Each row is a point. Each copy is the shape, with its points in the same order, stretched, turned, moved and blurred by noise. Say if it was mirrored as well.

Shape, 5 rows:
+0.58; -0.18
-0.05; -0.07
-0.35; -0.17
-0.54; +0.33
+0.07; +0.24
Copy 1 (5 x 2):
-0.31; -0.07
-0.03; -0.24
+0.04; -0.58
+0.51; -0.05
+0.20; +0.14
Copy 1 is: mirrored
Copy 2:
+0.88; +0.18
-0.02; +0.10
-0.36; +0.20
-0.66; -0.36
+0.18; -0.25
Copy 2 is: mirrored

Shape, 6 rows:
-0.45; -0.38; +0.36
+0.20; +0.20; +0.45
+0.05; -0.30; -0.08
+0.30; +0.67; -0.07
-0.05; -0.17; -0.18
+0.42; -0.42; -0.13
Copy 1 (6 x 3):
+0.67; -0.19; -0.06
+0.40; +0.39; +0.33
-0.01; -0.19; +0.46
-0.69; +0.67; +0.08
-0.22; -0.13; +0.27
-0.03; -0.32; +0.93
Copy 1 is: mirrored
Copy 2:
-0.28; -0.63; +0.13
+0.47; -0.16; +0.05
-0.25; -0.13; +0.32
+0.50; +0.41; -0.10
-0.23; -0.13; +0.18
-0.07; +0.01; +0.56
Copy 2 is: mirrored
Copy 3:
-0.45; -0.20; +0.17
-0.18; +0.52; -0.05
+0.14; -0.08; +0.23
+0.29; +0.49; -0.42
+0.16; -0.14; +0.09
+0.32; +0.02; +0.39
Copy 3 is: only turned

Shape:
-0.19; -0.10; +0.49; -0.20
+0.08; +0.00; -0.04; +0.27
-0.15; -0.14; -0.55; +0.38
+0.64; +0.18; -0.42; -0.02
+0.55; -0.18; +0.05; +0.15
+0.49; +0.00; +0.19; -0.43
-0.36; +0.15; -0.44; -0.57
-0.21; -0.56; +0.41; -0.07
-0.06; +0.24; +0.23; -0.53
-0.23; +0.19; -0.84; +0.06
Copy 1 (10 x 4):
+0.27; -0.14; -0.03; +0.44
-0.12; +0.12; -0.03; -0.12
-0.34; +0.22; -0.31; -0.16
-0.12; +0.06; +0.44; -0.22
+0.19; -0.16; +0.16; -0.27
+0.13; -0.34; +0.46; +0.05
-0.48; +0.10; +0.20; +0.47
+0.08; -0.33; -0.25; +0.31
+0.12; +0.02; +0.35; +0.46
-0.46; +0.35; -0.03; +0.07
Copy 1 is: only turned
Copy 2:
-0.43; -0.16; -0.36; +0.45
-0.03; -0.27; +0.02; -0.10
+0.60; -0.27; +0.17; -0.05
+0.32; +0.22; +0.06; -0.56
-0.05; +0.15; +0.28; -0.27
-0.17; +0.35; -0.26; -0.08
+0.46; -0.08; -0.58; +0.14
-0.22; -0.04; -0.07; +0.57
-0.26; -0.06; -0.56; +0.15
+0.78; -0.19; -0.07; -0.21
Copy 2 is: mirrored
Copy 3 (10 x 4):
-0.11; -0.70; -0.11; +0.07
+0.17; -0.06; +0.14; +0.30
-0.17; +0.31; +0.20; +0.59
+0.39; +0.51; +0.22; -0.17
+0.50; +0.09; -0.20; +0.21
+0.25; -0.03; -0.23; -0.40
-0.74; +0.02; +0.34; -0.21
-0.17; -0.52; -0.46; +0.44
-0.14; -0.42; +0.13; -0.40
-0.41; +0.40; +0.55; +0.19
Copy 3 is: only turned
Copy 4 (10 x 4):
-0.36; +0.41; -0.18; +0.25
+0.00; -0.10; +0.04; -0.32
-0.22; -0.80; +0.37; -0.39
+0.58; -0.11; +0.52; -0.26
+0.22; +0.00; +0.50; -0.61
+0.12; +0.47; +0.33; +0.28
-0.50; -0.35; +0.21; +0.88
-0.70; +0.03; +0.14; -0.14
-0.17; +0.42; -0.10; +0.69
-0.17; -0.93; +0.35; +0.14
Copy 4 is: mirrored

Shape, 12 rows:
+0.15; -0.24; -0.03; +0.10; +0.32; +0.38
-0.24; -0.06; -0.04; +0.06; -0.45; +0.03
+0.52; +1.26; +0.00; +0.26; +0.36; -0.15
-0.24; -0.18; +0.02; +0.12; +0.35; -0.43
-0.15; -0.20; -0.04; +0.12; +0.44; -0.40
-0.31; +0.51; -0.02; -0.05; +0.39; -0.02
-0.17; -0.01; +0.02; +0.13; -0.26; -0.32
+0.43; +0.03; +0.05; +0.28; +0.28; +0.51
-0.21; -0.25; -0.04; -0.50; +0.23; -0.24
-0.18; -0.19; +0.93; +0.23; -0.19; +0.28
-0.11; +0.85; -0.02; +0.15; -0.38; +0.64
+0.25; +0.18; +0.27; +0.14; +0.40; -0.02
Copy 1, 12 rows:
+0.17; -0.05; +0.24; +0.37; +0.46; -0.09
-0.09; +0.17; +0.08; -0.06; -0.33; +0.19
+0.45; +0.75; -0.01; +0.06; +0.82; -0.54
+0.23; -0.18; -0.17; -0.01; +0.10; -0.23
+0.27; -0.19; -0.09; +0.12; +0.17; -0.28
+0.26; +0.13; +0.17; -0.16; +0.63; -0.31
-0.04; +0.14; -0.12; -0.15; -0.24; +0.05
+0.15; +0.12; +0.19; +0.41; +0.46; -0.03
-0.06; -0.16; +0.07; +0.03; -0.03; -0.38
-0.54; +0.04; -0.36; -0.09; -0.25; +0.71
+0.10; +0.58; +0.44; -0.22; +0.41; +0.16
+0.09; +0.16; -0.18; +0.25; +0.45; -0.15
Copy 1 is: only turned
Copy 2:
+0.02; +0.33; -0.13; -0.40; -0.04; +0.39
+0.26; +0.11; +0.39; +0.01; +0.11; -0.17
-0.30; -1.02; -0.42; +0.46; -0.70; -0.06
-0.60; +0.36; -0.50; -0.31; -0.01; -0.39
-0.67; +0.38; -0.49; -0.46; -0.09; -0.36
-0.04; +0.12; -0.51; +0.20; +0.06; -0.49
-0.11; +0.07; +0.19; -0.05; -0.06; -0.31
+0.06; +0.12; -0.11; -0.31; -0.28; +0.69
-0.49; +0.26; -0.25; -0.16; +0.59; -0.41
+0.14; +0.72; +0.55; +0.44; +0.01; +0.45
+1.02; -0.37; +0.25; +0.57; -0.18; +0.11
-0.44; +0.04; -0.30; +0.06; -0.21; +0.24
Copy 2 is: only turned

Shape (15 x 9):
-0.20; -0.08; +0.39; -0.44; +0.39; -0.46; +0.28; +0.06; +0.39
-0.19; +0.14; +0.05; -0.35; -0.31; +0.18; +0.47; +0.06; +0.34
+0.46; -0.12; +0.11; +0.40; +0.48; -0.55; -0.27; -0.30; +0.09
-0.49; +0.16; -0.08; -0.39; +0.33; +0.01; -0.17; +0.30; +0.28
-0.47; +0.21; +0.26; +0.25; +0.05; -0.02; +0.24; -0.50; +0.21
+0.29; +0.26; -0.11; -0.19; +0.08; +0.24; +0.02; -0.15; +0.20
-0.34; +0.31; -0.16; -0.16; -0.20; -0.02; +0.03; -0.40; -0.13
+0.43; +0.59; +0.17; -0.28; -0.12; -0.42; +0.61; -0.09; -0.20
-0.25; +0.22; +0.57; -0.25; +0.48; +0.22; +0.21; +0.09; +0.42
-0.03; +0.25; +0.46; +0.28; +0.09; -0.52; -0.27; -0.15; +0.42
-0.50; -0.11; +0.00; +0.03; -0.39; +0.41; -0.33; -0.02; +0.06
+0.35; -0.18; -0.35; -0.31; +0.17; +0.43; +0.14; -0.12; -0.48
+0.01; +0.58; -0.25; -0.34; -0.13; +0.33; +0.20; +0.30; -0.54
-0.52; -0.08; +0.03; -0.29; +0.11; -0.55; +0.28; +0.18; -0.45
+0.24; +0.11; -0.02; -0.20; +0.43; -0.22; +0.55; +0.35; +0.43
Copy 1:
+0.10; -0.52; +0.46; +0.24; -0.26; +0.50; +0.38; +0.06; +0.44
+0.00; -0.45; +0.16; +0.12; +0.14; -0.07; +0.74; -0.33; +0.05
-0.02; +0.24; +0.22; -0.06; -0.06; -0.21; -0.54; +0.71; +0.37
+0.21; +0.01; +0.39; +0.07; +0.01; +0.64; +0.13; -0.27; -0.07
-0.18; -0.18; -0.06; -0.09; +0.27; -0.11; +0.10; -0.32; +0.54
-0.10; +0.24; +0.15; +0.38; +0.31; -0.32; +0.26; -0.03; -0.06
-0.25; -0.29; -0.17; +0.07; +0.42; -0.09; -0.13; -0.36; -0.06
-0.04; -0.73; +0.31; +0.71; -0.22; -0.64; +0.07; -0.16; +0.14
+0.16; +0.04; +0.24; +0.45; -0.01; +0.32; +0.67; -0.36; +0.51
+0.35; -0.35; +0.22; -0.07; +0.31; +0.05; -0.27; +0.43; +0.49
+0.10; +0.03; -0.51; -0.38; +0.52; +0.23; +0.21; -0.28; -0.16
-0.44; +0.51; -0.26; +0.40; -0.16; -0.33; +0.21; -0.33; -0.36
+0.04; -0.07; -0.06; +0.51; -0.11; -0.31; +0.02; -0.79; -0.41
+0.01; -0.69; +0.09; -0.07; -0.63; +0.48; -0.27; -0.44; +0.05
+0.16; -0.08; +0.90; +0.31; -0.52; -0.11; +0.41; +0.01; +0.30
Copy 1 is: only turned
Copy 2:
-0.62; -0.69; +0.23; +0.02; +0.43; -0.52; -0.40; +0.12; -0.09
-0.27; -0.53; -0.32; -0.02; +0.48; -0.06; +0.27; -0.28; +0.09
+0.04; -0.08; +0.09; +0.26; -0.54; -0.51; -0.49; +0.47; -0.07
+0.00; -0.22; +0.33; -0.31; +0.82; -0.23; -0.18; -0.06; -0.24
-0.25; +0.40; -0.07; +0.44; +0.46; -0.54; -0.21; -0.44; +0.03
+0.23; -0.45; -0.44; -0.17; -0.07; -0.16; +0.04; +0.02; +0.04
-0.34; +0.41; -0.09; -0.13; +0.34; -0.21; +0.29; -0.45; -0.06
-0.55; -0.76; -0.41; +0.10; -0.42; -0.50; +0.58; -0.20; -0.29
+0.07; -0.69; +0.04; +0.13; +0.57; -0.59; -0.48; -0.29; +0.08
-0.24; -0.13; +0.10; +0.40; -0.02; -0.37; -0.66; -0.19; -0.49
+0.14; +0.33; +0.14; -0.07; +0.56; +0.17; -0.13; -0.52; +0.29
+0.27; -0.36; -0.20; -0.53; -0.23; -0.22; +0.48; +0.21; +0.70
+0.13; -0.35; -0.19; -0.35; +0.20; -0.25; +0.83; -0.46; -0.04
-0.76; +0.02; +0.60; -0.05; +0.53; -0.43; +0.35; -0.21; +0.08
-0.06; -1.08; -0.12; +0.13; +0.13; -0.59; +0.05; +0.51; -0.21
Copy 2 is: mirrored
